Each row of a before or after table is a point. One or more steps were done to the points. Then noise was added and the rows were shuffled. The steps act on columns, c1 being the first. What was done? A step turns or swaps two columns, mirrors them in a line or flattens them onto one, adds a multiple of one to another, or multiplies or shifts one. Angles are multiples of 10 degrees, from the lower column toward the higher: turns from -170 to 170, lines from 10 to 170 but not 90. Use the fewest steps. Two steps may share a column if one is a turn and the other turns, adds or multiplies; they go together, in the order done. Otherwise the lowest column goes first.
In the rows, 128 means zero.

Before:
[[126 156 142]
 [138 121 142]
 [136 151 137]
 [106 149 128]
 [100 142 140]
 [101 130 133]
 [ 99 123 116]
 [ 95 132 142]
 [115 132 135]]
After, 9 rows:
[[153 114 141]
 [ 61 132 132]
 [ 56 119 115]
 [ 46 137 142]
 [ 57 156 141]
 [148 174 137]
 [ 73 170 128]
 [124 184 142]
 [ 95 136 135]]
Steps: multiply c1 by 2.5; multiply c2 by 2

Before (9 x 8):
[[155 106 117  97 140 162 142 165]
 [164 168 136 104 141 144 147 112]
 [142 108 118 117  91 152 139  78]
 [160  83 156 123 161 113  87 118]
 [136  94 133 149  91 175 124 154]
 [162 162  94 138 104 164 120  91]
 [177 130 118 170 170 160 148 157]
 [179 123 121 110  89 112 129  84]
 [130 157 102 162 126 122 116  96]]
After:
[[137  72 135 139  91 175 123 155]
 [143  96 118 124  93 151 140  78]
 [131 176 102 144 127 122 118  96]
 [177 120 124 119  89 112 128  83]
 [165 192 135 120 142 142 149 112]
 [176 131 118 144 172 157 149 159]
 [163 182  93 132 105 164 120  90]
 [159  53 157 128 160 114  88 117]
 [153  96 120 118 138 161 143 166]]
Steps: multiply c2 by 1.6; multiply c4 by 0.4

Before, 13 rows:
[[156 161 147 144 120 160 150 142 108 141  96  93]
 [132 101  97 152 121 140 171 126 103 123 128 128]
 [123  88 116 134 160 164 122 129 186 134 122 101]
 [149 113 157 141 139 136 134  84 117  97 143 146]
 [113 129 139 141 146 127 134 137 122 117  87 171]
 [159 137 125 138 126 160 155 144 188 158 116 159]
 [ 99 127  88  69 135  85 154  63  89 141 112 117]
 [121 112  91 103 147 160 155 149 174  91 142 103]
 [110  99 149 126 125  61 131  69 187 117 107 122]
 [119 141 109 134 156 165 191 116 181 141  99 102]
 [129 103 162 131 119 173 169 143 160 142 109 123]
 [ 95 106 160 118 197  49 136 141 113 134 121 132]
 [ 97 163 143 144 114 147 132 100 107 123 155 102]]
After:
[[123 144 127 116 136  88  69  63  87  89 161 105]
 [135 119 114 123 169  51 112 145 116 157 160 136]
 [134 105 147 117 136 133 143  83 115 168 102 165]
 [ 94 137 141 121 141 128 135 138 118 145 158 217]
 [113 106 132 129 127  62 122  71 191 155 146 115]
 [104 123 101  95 127 164 132 145 191 114 100 188]
 [ 91 149 111 103 118 161 143 143 110 145 115  55]
 [142 115 177 104 147 163  95 145 178 106 132  80]
 [102 145 123  66 147 170 121 115 180 106 145  78]
 [131  98 143  80 127 139 145 123 104 100 123 129]
 [125  93 131 131 148 166 132 132 187 111 135  73]
 [107 101  99  91 121 174 122 137 159 153 126 120]
 [163 179 131 118 115 149 148 102 107 145 148  74]]
Steps: add -0.5 times c1 to c2; turn c1 and c11 by -110 degrees; turn c3 and c10 by 110 degrees; turn c4 and c7 by 100 degrees; multiply c5 by 0.7; multiply c12 by 2
